Each row is a point. A path goes straight from each point to the next, and from the last back to the first. The post is the endless flat space through its rows: a point in 2 columns, a line in 3, a plane in 4, and so on, so that a path can go around it. How many times does the path go around the post? Going back the other way cancels.
In the rows, zero is written as 128.

Post:
[[139 137]]
Path (12 x 2):
[[ 96 149]
 [125 185]
 [184 163]
 [171 100]
 [183 127]
 [155 158]
 [151 184]
 [174 144]
 [149 115]
 [182 101]
 [152 148]
 [126 182]]
Times around: 0

Post:
[[106 113  88 200  54 118  93 110 226]
 [125 113 110 144  61 117 132 170 186]
 [120 139 154 126 194 130 160 116 144]
 [117 109 104 168  30 140 130  99 156]
 [128 114 149  52 151  88 140  97 166]
 [118 121 125  96  43 160  42 145 186]
 [144 111 101  78 200  85 130 115 105]
 [102 104  69 108 177 136 194 101 155]]
Path:
[[ 73 147 108 141 107  89  95  79 145]
 [ 94 110  83 125 136 139 115 142 179]
 [100 116  94  81 108  92 129  98 168]
 [130 136 109 151  65 134 148 105 170]
 [153 110  72 102 141 122 111 127 144]
 [130  88 129 123  99 124 133  95 183]
 [112 104 137 137 118 118 123  89 186]
 [102 105 135  96 117  85 146 163 171]]
Times around: 1

Post, 17 rows:
[[144 110  82 125 134  58 146  11 130 114 147 159 125 104  95 136  98 110]
 [145 139 144 116  94 143 132 165 137 153 162  99  59 129 145  34 111 160]
 [171 137 104 204 105 107 111 132  92 120 151  96 167  76 124  62 187 118]
 [118 124  65  57 174 101 126 195  87  75 164 121 218 173 175  79 157 141]
 [109 158 177 138  61 180 165 151 112 139 119 149 166 192 143  94  97 192]
 [137  98 155 126 156  91  94 158  81 172  85 107 139  86 112 103 180  91]
 [104 109 121  80  69 161  77 219 140 201  71 170 117 153 136 107 217 176]
 [127 140 117 199  89  79  80 118 145 112 131  76 108  97 186 221  90  90]
 [143 116 151  55  36 143  91  80 147  91 126 158 131 114 128 165 124  95]
 [150 137 134 192  91 191 162 209  97 150 207  58 121  56 131 188  89 134]
 [120  97  84 104 139 158 110 185 168 116 131 212  87  76 100 107  86 111]
 [122 141 163 151  88 173 151 151 159 201  94 145 105 121 141 145 162  79]
 [139 150 142 177  77  85 115 149 126 219 155 101 165  85 116 108 127 114]
 [118 119 121 152 211 160  82 171 194 154 124  98 108 119  92 109 130 132]
 [120 134 155 105 136  98 110  96 155 159 146 123 136  49 218 188 101 145]
 [154 107 151 183  52 176  56 108 100 150 162 155  81 170 128 111 139 106]
 [138 106 153 169  85  97 110 124 127  57 195 179 133 150 104 192 141 104]]
Path (17 x 18):
[[ 93 114 122 160  93 163  98 160 113 111 152 111 115 105  99 114 165  92]
 [142  73 124 140  89 151 136 115  86 148 153 145 166  84 173  74 195 173]
 [139 116 134 108  87 151 136 142 131 138  98 112 103 138 152  85 100 143]
 [173 140 168 125  88 108  92 100 115 185  93 126 133 180 165 182 132 145]
 [138 154 181 114  89 104 115 147 134 147 175 142 108 116 163 150  94 118]
 [130 153 138 165  69 126 122 130  78 126 109 128 115  87 114 147 148  46]
 [ 59 129 149 108 100 142 120 176 128 126  86 151 124 121 132  99 127 114]
 [107  87 173 170 111 106 108  94  97 206 161 143 100  94 153 144 125 130]
 [131  68 190 139  71 123  72 124 106 189 174 167 138 121 124 130 144  93]
 [ 98 101 144 157  91 131  86 182  76 130 158 134 171  93 144 136 108 130]
 [ 85 154 133 128  64 123  72 137 135 156 120  98 115 122 169 116 167 147]
 [109  96 150 126  96 122 121 127 137 137 146 103 141  60 118 116  94 128]
 [112  84 162 128 129 150 141 149 153 145  89 125 164  88 198 112 140  92]
 [134 132 123 159 146 136 116 186 173 190 169 112 112 125 170 142 139 148]
 [164 119  99 131 179 117 109 169  92 196 106 158 122 132 168 158 124 131]
 [123 169 115 144 125 117 139 135  92 116 118 144 128 157 129 138  79 125]
 [101 170 113 158  79 170  93 190 155  93 158 138 126  60 104 123 114 122]]
Times around: 2

Post (17 x 18):
[[168  74  96 111 137 151 195 122 133 120 138 133  59 132 119 121  70  94]
 [136  99 166 162 109 124  94 154 127 141 146 114 166 117 145 127 193 128]
 [115 186  81 130 121 116 111 156 111  71 110 138 127  98 145 194 178 162]
 [116 146  86  91 127  87 166 137 126 115  98 144 173  94 150 132 177 223]
 [188 107 109 153 162 149 187 139 110  96  96 128  57 183 136  58  63 202]
 [106 114 110 162 138 154  99 120 134 111 132 129 182 108  86 101 147  80]
 [198 109 110 163 188 190 152 129  93 133 196  93 144 102 121  86  61 171]
 [163 110 148 105 129 170 120 156 141 102  97  98  98  79 128  64  71  74]
 [128 142 140 135  99 119  99  96 180  96 170 116 155  88 120 127 159 123]
 [109 110 125 122 148 209 148 117 137 133 126 150  91 117 168  77  75 134]
 [155 147  63  97 169 100 129 139 129 116 126 117 158 153 192 123 140 156]
 [187 106  83 147 193 157 120 136 119 190 144  90  80 138  67  88  63 204]
 [146 116 108 104  47 176 100 129 114 105 144 139 116 115 134  84 139 110]
 [119 143 154 135  82 148 103 135 129 119 138 134 218 126  92 171 112 121]
 [117 152 101  90 116  99 152  84  94 108  69  64 119 128 168 165 186 193]
 [ 92 117 119 163  78 104 120 162 132 135 160  92 155  94 122 103 114 121]
 [128 187 134 129  99  93 107 108  95 135 125 165 169  96 146 138 159 103]]
Path, 22 rows:
[[104  50 128 181 164 114 140 153 175 121 195 136 106  58 109 122 144 198]
 [ 92 155 165 125  94 155  61 112 142  92 114  54 141 122 125 157 111 150]
 [128 104 132 105  53 145 122 119  92  92 109 127 160 158 109 105 164 137]
 [154 188 192 122 103 161  94 176 116  96 133 121 133  92 203  79 133  89]
 [147 162  84 110 140 165 113 171 215 100 154 111 185  71 177 107  81 148]
 [181  85  93 148 126 166  84 171 130 103 121  88 120 115  78 167 108 136]
 [166 115 156  81 124 154 126  97  86 108 115 110 164 126 179 116  63 149]
 [114 134 144 139 167 130 151  96  91 114 110 125 136 106 100  71 107 111]
 [184 147 138  69 146 140 180 135 124 128 134 118 137 123 155 156 135 132]
 [196 133  97 122 147 104 124 121 103 164 168 100 121  36 136  71 153  97]
 [148  93 130 202 135 152 152 177  51 138 119 115 164 130 123 114  85 109]
 [189 110  84 159 163 198  85 173  94  68 139 122 109 103  58 163  97 146]
 [102 137  95  98 106 120 125  80 184 121 149 138 154  60 142 146 173 114]
 [205 116 139 123 195 127 115 118 174 179 111  46  74  93 116 136 142 126]
 [114 236 151 181 100  91 119 144 132 139 117 168 179  68  98  68 115 137]
 [120 138 100 149  99 179  80 133 132 153 121 129 143 123  76 170 133  94]
 [178 143  89 119  58 157  98 167 103  49  87 133  25 100 186 197 140 111]
 [184 120  78 104 148  98  83 131 148 114 112 131  80  88 132  72 125  81]
 [175 103  74 129 201 210 136 140 131 153 139 147 104 129 187 152 103 139]
 [165 176  78  89  96 129 167  99 120 102 108  79 158 152 163  96 133 176]
 [123 135 117 187 128 106 112 136 127 123 152  80 112  92  58 134 175 124]
 [123 109 104 135 152 193  98 139  61 168 142  94 104 111  47 128  53 120]]
Times around: 1

Post (17 x 18):
[[ 81  91 111 140 140 128 103 144 172 111 185 132 103 181 148 152 141 163]
 [149 126 166 102 148 147 158 104 107 142 140  90 125 138 109 128  83  95]
 [121  77 104 111 159 124  89 129 163 114  83 124 128 130 122 158 142 118]
 [124 109  98 151 128 164 125 119 137 123 118 117 151 152 125 126 134 164]
 [106 109 128 127 111 146 128 164 176 167  98 137 105 124 153 164  97 165]
 [129 113 106 146 106 127 103 121 161 125 111 164 125 140 125 165 171 108]
 [173  98 191  94 134 110 137 112  25 118 126  67  91 173 132 141 120 129]
 [122 127 183  96 171 162 102 159 179 173  81  64 124 142  63 136 131 186]
 [151 106 115 109 117  92 135 100 191  99  94 128 162 124 154 138 148 153]
 [126 103 142  55  77 119 116 138 107 156 104 140 134 144 151 146 109  91]
 [143  96 100 157 137 131 130 175 167 114 131 105 155 120 100 134 114 119]
 [129  77 132 142 109 129 136  98 148  73 132 142 117 148  99 105 141 158]
 [126 141 155 122 136 135 101 163 117 151 162 141 105 113 197 105 117 191]
 [119 121 105 135  98 145  96 132 150 108  84 194 138 162 163 210 108 112]
 [ 37 181 134 127 204  91 183 139  46 111 147 145 178  87  68 205  91 112]
 [148 138 122 100 115 158 139 122  97  61 136  82 114 123  89 163 133 103]
 [110 128 109  89 171 106 139 145  78 106 126 118  60 197 118 157 139 123]]
Path:
[[160 193 146 156 141 181 176 152 163 133 116 132 152  78 119 127 122 119]
 [164  90 143 155 165 130  77 198 116 115 135 123 131 108 201 124  82 112]
 [162 164 152  96  34 170 139 134 112  92 150 135 201 101 175 198  72  91]
 [114  28 168  45 138  84  73 119  57 102 143 117  77 187 118 143 155 159]
 [166 117 145 151 156 125 111 154 127 124 148  83 127 148  98 135 121 147]
 [121 109  53 114 179 115 125 147 146 126 108  63 143 193 134  69 114 157]
 [ 64 102 156 157 127 167  75 177 129 178 150 151 141 208 164 152 116 145]
 [142 147 179 100 166 190 114 100 102 104  92 159  61 138 149 146 104 145]
 [163 116 177  97 112 120 112  50  59 114 164 117 119 188 171 165 194 160]
 [131 117 132  94 121  82 149 122 141 102  76 121 105 109  78 161 145 155]
 [133 159 131 129  86 198  81 162 130 113 183  43  82 139 111 177 121 100]
 [110  88 133 116 160  60 115 133 121 109 118 142 139 160  82 171 109  78]
 [116  83 130 149  83 122 114 133 116 216  57 207 158 182 162 166 100 175]
 [ 95  97 132 115 154 110  62 115 154 123  68 170  90 128  78 192 155  89]
 [ 52 148 121 182 132 160 161 186 177 155 193 130 118 157 106 161  86 164]
 [ 84  88 139 132 129 188 134  73 107 129 112 122  54 212  99 199 142 103]
 [105  72 173  92 155 171 138 154  82 161 138  94 119 177  88 115  96 137]
 [137 145  88  90  97 134 210 111  99 114  31 154 118  92 108 143 140 128]
 [ 93  86 126 126 184 170 131 179 111  76 108  93 106 139 139 109  86 171]
 [136 140 117 191 117 156  96 168 245  43 199 104 103 131 119 111 156 184]
 [129 135 142 185 139 133  87 142 141 165 103 164  96 143 139 153 167 105]
 [123  78 215 104  97 139  82 178 128 164 132 107 163 142 103 109 136 159]
 [134  42  60  93 120 113 104 175 145 106  64 153  93 158 147 140 125 121]
 [134 114  85  50 119  82 160 141  50  65 160  26 150 127 170 182 129 147]
 [130  94 164 163 120 126  88 130 118 171 133  97 150 155 128 113 148 205]
 [ 91 145 117 187 147 121 112  54 187  92 227 135 147 202 129 144 152 137]
 [128  61 141 134  74 125 118 135 127 130 159 158  93 154 142 121  84 195]
 [ 84 104 127  75 104 166 126 124 161 104 106 176 145 143 142 213  92 145]]
Times around: 2
